Every row gives one point. Each copy is the shape, with its points in the same order, turned, moved and blurred by noise. Is it also mirrored, or only turned?

Shape (8 x 2)
[[ 33 -40]
 [ 56 -44]
 [-17  13]
 [-15 -13]
 [-16 -10]
 [  1   5]
 [-39  45]
 [ -5  46]]
Copy 1 (8 x 2)
[[-16 -55]
 [-37 -72]
 [ -7  19]
 [  9 -10]
 [ 10   0]
 [-12   2]
 [ -9  58]
 [-38  37]]
Copy 1 is: mirrored
Copy 2 (8 x 2)
[[ 33 -44]
 [ 55 -53]
 [-13  12]
 [-14 -14]
 [-13  -6]
 [  2   0]
 [-34  47]
 [  7  42]]
Copy 2 is: only turned

Shape (7 x 3)
[[  8  47   1]
 [-18 -51   7]
 [ -8  38  16]
 [-60  30  -7]
 [  8  52  16]
 [-10 -52  -9]
 [-21   6 -21]]
Copy 1 (7 x 3)
[[-17  28  18]
 [ 30 -63 -14]
 [-16   9  19]
 [-56 -11 -40]
 [-27  32  17]
 [ 24 -53 -18]
 [ -3  -9 -27]]
Copy 1 is: only turned
Copy 2 (7 x 3)
[[ 24  -5 -40]
 [-41 -15  47]
 [  8 -27 -33]
 [-53 -28 -43]
 [ 18 -16 -42]
 [-45   3  47]
 [-35   6 -11]]
Copy 2 is: mirrored
Copy 3 (7 x 3)
[[ -8  58   8]
 [-20 -43   1]
 [-21  47  21]
 [-74  32  -2]
 [-10  61  23]
 [-11 -38 -17]
 [-32  18 -20]]
Copy 3 is: only turned

Shape (8 x 4)
[[ 27  -1  28  38]
 [-46  47 -15   1]
 [-16 -25  20 -44]
 [-33 -18 -18 -25]
 [ 19  24  37 -16]
 [ 34  36  35  52]
 [-34 -25 -49 -34]
 [ 13  16  -9 -28]]
Copy 1 (8 x 4)
[[ 44  26  24  28]
 [ -7 -50  38 -32]
 [-19  23 -27 -45]
 [-28 -15 -18 -19]
 [ 45  22  16 -30]
 [ 62  11  46  30]
 [-36 -41 -47 -24]
 [ 33 -15 -16 -26]]
Copy 1 is: mirrored
Copy 2 (8 x 4)
[[ 17  32  17  17]
 [-64  10 -32 -15]
 [-13 -48  25 -25]
 [-19 -44 -22 -20]
 [-14  22  38 -29]
 [  4  71  19  13]
 [-11 -58 -45 -34]
 [ -7   1  -2 -47]]
Copy 2 is: only turned

Shape (11 x 6)
[[ 10 -45  29  -5  31 -34]
 [ -7  -1  30 -36   5 -34]
 [-53 -16  12  -9  25  20]
 [ 12  -9 -16  57 -51  46]
 [ 34  64  26 -15 -37 -24]
 [ 26  33 -60  35 -19  -8]
 [ 20 -35 -14 -13 -35   5]
 [-17 -45 -30  13  -1 -32]
 [-26   6   1 -22  28  39]
 [ 42 -29  58  24 -40   4]
 [ 15 -14  35  37 -16  46]]
Copy 1 (11 x 6)
[[-28 -75  -2  12  27  -3]
 [-19 -39  26 -26  31 -17]
 [-56  -2   6  10  42  23]
 [  5  37  -3  65 -48  10]
 [ 48   5  53   0  21 -47]
 [ 50  28 -35  44  20 -16]
 [ 12 -14  -9  -9 -23  18]
 [-27 -30 -51  13   8 -11]
 [-30  17  21   5  42  39]
 [  6 -44  51  31 -40 -11]
 [ -8  -2  39  54 -18  18]]
Copy 1 is: only turned
Copy 2 (11 x 6)
[[  2 -50  37 -19  22  -2]
 [ -9 -28  45 -26 -27  14]
 [-53  19  32  -5  16  11]
 [ 12  39 -44  45  -2 -35]
 [ 43  -2   5   2 -79  33]
 [  2 -11 -74  22 -23  29]
 [ -2  -6 -21 -27  -9 -41]
 [-33 -41 -21  -3  10 -21]
 [-36  41  19 -19   7  24]
 [ 54 -10  25  17  -8 -48]
 [ 28  39  13  31  18 -27]]
Copy 2 is: mirrored
Copy 3 (11 x 6)
[[  8 -43   2  -4  48 -32]
 [ -2   4 -14 -36  29 -40]
 [-47 -40  -8 -41  -1   5]
 [ -2   6 -35  41 -31  64]
 [ 38  69 -12 -20 -13 -23]
 [ 20   1 -55  35 -56 -15]
 [  9  -7 -59   5  25  20]
 [-29 -37 -47  24  22 -26]
 [-16 -35 -19 -57 -20  13]
 [ 31  15   8  18  47  40]
 [ 12 -13   9   3  -2  60]]
Copy 3 is: mirrored
Copy 4 (11 x 6)
[[-20   2 -24  17  63 -62]
 [-15  10   1 -31  29 -55]
 [-69 -11   1 -18  43  -5]
 [-29 -37  14  64 -43  -3]
 [ 45  15  42 -21 -24 -40]
 [ 41 -69  11  20 -18  -4]
 [-23 -13 -31  17 -22 -47]
 [-24 -56 -31  13  26 -57]
 [-47  -4 -12 -20  25  19]
 [-16  35  15  59  -8 -51]
 [-35   9  14  58  -1   1]]
Copy 4 is: mirrored

Shape (11 x 8)
[[ 30  15  11   9  11  36 -13  -8]
 [ -9  28   7 -12 -17  36  -2   9]
 [-23 -65 -10 -62  34 -32  66 -32]
 [-50  -4  20  40  -4 -27  15 -26]
 [-28  10  20  10  42 -56  35  43]
 [ 34 -47  14 -30 -38  64 -29  16]
 [  3 -65  -2 -13  14  -3   1 -37]
 [ -2  27  53  18  11 -13  49  12]
 [  5  -9  25 -30  -7  27 -51 -22]
 [ -3  42  -5  25  -2 -47  38  18]
 [  5   1  -2   4   1  83 -32  11]]
Copy 1 (11 x 8)
[[ 18  12  14 -20   8  48 -38 -19]
 [-29  13   2 -18  -3  35 -32   3]
 [ -9 -68 -27 -30  56   6  67  36]
 [-18 -13 -15   7   3 -34  17 -43]
 [-28  -6  43  42  43 -38  14  13]
 [-23 -52  10 -38 -38  97 -31   8]
 [ 13 -73 -18 -23   7  23   9   0]
 [-32  23  51   2  24   5  28 -30]
 [  5 -38  13 -61 -15  26 -53 -12]
 [ -4  36  13  37   0 -22  22  11]
 [-19  -4  -4 -14  -6  76 -74 -19]]
Copy 1 is: only turned
Copy 2 (11 x 8)
[[  9  30   2  20 -23  35  -7  -7]
 [-10  35  16 -11  -3  33  -1  32]
 [ 42 -96  12 -19  38   3  44  23]
 [ -3   2  53 -16  11 -50  -1  -9]
 [  8   3   2  32  38 -61  36  38]
 [ -6 -19  11   7 -67  67 -30  48]
 [ 15 -66  13  -3 -19  10  -1  -8]
 [ 39  36  42  25  11 -25  30  29]
 [-31  -4  13  -6 -53  40  18   1]
 [ 32  42  -7 -10  24 -53  11  25]
 [-30  23  13  21 -16  66 -38  11]]
Copy 2 is: mirrored

Shape (14 x 9)
[[-46 -38 -34  -9   5   6  28  17 -23]
 [-48  23  25  -1  14   6  18  18  14]
 [-45  13 -35 -15 -48  39 -58  28 -14]
 [  8  33  25 -51 -49   7  27  -3  27]
 [ 30  32 -20 -31  14   0  -3  31  16]
 [-12  42  -7   6  22  18  25  20 -41]
 [ -7 -47   2   9 -11 -12   0  -5 -25]
 [ 10   1 -27  11  12  32   4  -5   6]
 [-25  18 -28  -3 -13  18 -40  10  32]
 [-24  43  -5  14 -10   2  31  29  23]
 [112  38 -26  -3  -1  -6  12  49 -35]
 [-50   7  11  -7 -26  -3  17  12   9]
 [-52  51 -24  -3   5 -14   8 -13  18]
 [ 47  31 -33  12   9   2  27   7  28]]
Copy 1 (14 x 9)
[[-38 -56 -13 -14 -11 -12  34  13  -3]
 [-39  15  22  13  16 -13  17  13  17]
 [-70 -19 -44  19 -54  27 -44  -6  -7]
 [ 10  67 -37  -3 -20 -21  15  -4  19]
 [ 10   7 -32 -16  27  22 -28  14  11]
 [ -8   4  10  -7  11  22  11  24 -41]
 [  9 -52  -8  10 -33 -27   7  -2   1]
 [ 14 -16  -8   5   2  39  15  -7   6]
 [-34 -10 -15   7 -16  32 -30 -12  36]
 [-26  29  18 -12  -8  16  15  39  24]
 [ 90   0 -41 -41  10  36 -37  52 -38]
 [-38  13   0   5 -25 -23  22  15  25]
 [-43  19  29 -30  -1  11   5 -16  15]
 [ 52   4 -11 -33   8  44   3  13  34]]
Copy 1 is: mirrored
Copy 2 (14 x 9)
[[ -65  -34  -26    8   13    5   19   -2  -29]
 [ -53   19   31  -14  -14    4   25  -11    6]
 [ -55   26  -25  -29    9   71  -46   37  -27]
 [  14   35    2  -66   -7   26   45   15   -5]
 [  -3   -4  -10  -53  -54    0  -10   -1    0]
 [ -51    4   11    0  -63   14   16  -14  -43]
 [  -7  -27    9   18   30   14    0   -8  -35]
 [ -13  -19  -15    4  -38   39    1   -8    8]
 [ -29   23  -20  -18  -10   39  -34   14   24]
 [ -40   27   19   -3  -42    4   25   31    8]
 [  47  -37    5  -44 -105    4  -12   23  -64]
 [ -43   23    9  -12   12   15   29   16  -10]
 [ -41   56  -25    7  -20   -4    9   -6    8]
 [  21   -9  -14   -1  -71    1    9   12   11]]
Copy 2 is: mirrored
Copy 3 (14 x 9)
[[-30 -31 -25  12 -10   5  13  40 -26]
 [-35  12  19 -21 -16  -6  20  23  30]
 [ -6 -17   1  -9 -19  64 -71  32  15]
 [ 30 -31   8 -54 -43  11  22 -21  44]
 [ 29 -16 -25 -30  29   0   3  14  56]
 [  4  42 -27 -28   1  -3  11  34   3]
 [  8 -27  20  17   9  -3   6   8 -35]
 [  3   5 -27  13  19  22   9 -11  18]
 [-17 -15   0   1   5  29 -40   0  48]
 [ -6  15 -10  -5 -34 -17   6  15  51]
 [121  12 -48 -13  42 -16   8  19  34]
 [-22 -16  17 -14 -39  -3   2  16  14]
 [-46   7 -17 -32 -17 -22 -24  -9  32]
 [ 34   5 -43   9  17 -19  17 -20  52]]
Copy 3 is: only turned

Shape (14 x 11)
[[ -1  -4   2   0 -38 -11 -50 -18 -42   8 -46]
 [ 20 -41 -15 -32 -41 -24 -63  39 -40  50  35]
 [ 21 -37  35  35  25 -23 -61  28 -25 -17  20]
 [-17 -29   9  23 -54 -19  34  35 -33  36 -12]
 [-31 -16  -3 -18  28 -29  31  10  40 -39  45]
 [ -4  -6  24 -27  22  31  26 -50 -40 -41 -11]
 [  7 -37 -38  37  38   1 -37   6 -34 -13   0]
 [-18 -29  18 -24 -34  12   8  38  34 -43 -18]
 [ -2  36 -54 -38 -12  54 -42  31  27  35  31]
 [ 47   2  24  41 -38  -6  22 -11 -26   1  -3]
 [-19  39 -17  41  33   1   4  25 -38 -19  36]
 [-52 -15   8  17 -40  34  28   0  25  -4  23]
 [ 25 -28 -26  18 -55  27  -6  19   3 -15  55]
 [-22  37  35  38   2  53 -11  39  49  19  -7]]
Copy 1 (14 x 11)
[[ 44  -6  24   6 -41  54 -19  10  22  27   1]
 [ 32 -53 -13 -36   6  21 -53  24  20   5  65]
 [-11 -10  44 -30 -34   0 -20  -1   4 -56  37]
 [ 29 -80   1 -25 -13   3  -8 -24  22  14 -36]
 [  2  -3   4 -35  25 -52  70 -17 -19   7  23]
 [ 44  14  -7  45 -35  17  56 -17 -46  -9   3]
 [-43   5   4 -16 -58   3 -16 -29 -19   7  37]
 [ 33  28 -10 -43  35   4  27 -33  22 -11 -19]
 [-41  11 -58 -14  50  39  -5  40   5  49  25]
 [ 12 -34   6  37 -34 -29 -10   8  21 -17 -41]
 [-61 -28   1 -16 -39   3  51  20 -19   3   3]
 [ -2 -25   1  11  42  13  48 -56   9  23 -18]
 [-22 -23 -45  15  18  -8   1 -27  42 -13  29]
 [-47  11  22 -13  54  35  16   5 -14  -2 -58]]
Copy 1 is: only turned
Copy 2 (14 x 11)
[[ 11  41 -30   6 -22   5  21 -41 -41 -29 -38]
 [-37  30 -53 -44 -60 -13 -46 -41 -35 -67   6]
 [-37 -14 -41 -15  38 -16 -15 -33 -78 -26  22]
 [-79  62 -13 -26 -22 -12  32   3 -12 -26 -23]
 [-52 -40  19  -9  24 -26 -31 -18  45   4  11]
 [ 16  17 -46   5  38  -2  37 -17  41  26  10]
 [ -6  -6 -56 -34  32 -31 -21 -10 -43  -1 -44]
 [-44   5  -7  61  -1 -23  -9  12  20 -34  -1]
 [ 31  49   3  -5 -38 -76 -81  -8  11 -22   0]
 [-33  32 -26  -9 -22 -13  40   7 -44  33  12]
 [-30  24  -7 -34  42 -82  -6 -41 -18  35 -11]
 [-47  59  18  15  18   0 -27  16  30  13  -8]
 [-56  32 -44   6 -34 -23 -58   6 -16  22   4]
 [ -6  62  46  28  38 -57 -22  31 -27 -16  22]]
Copy 2 is: only turned
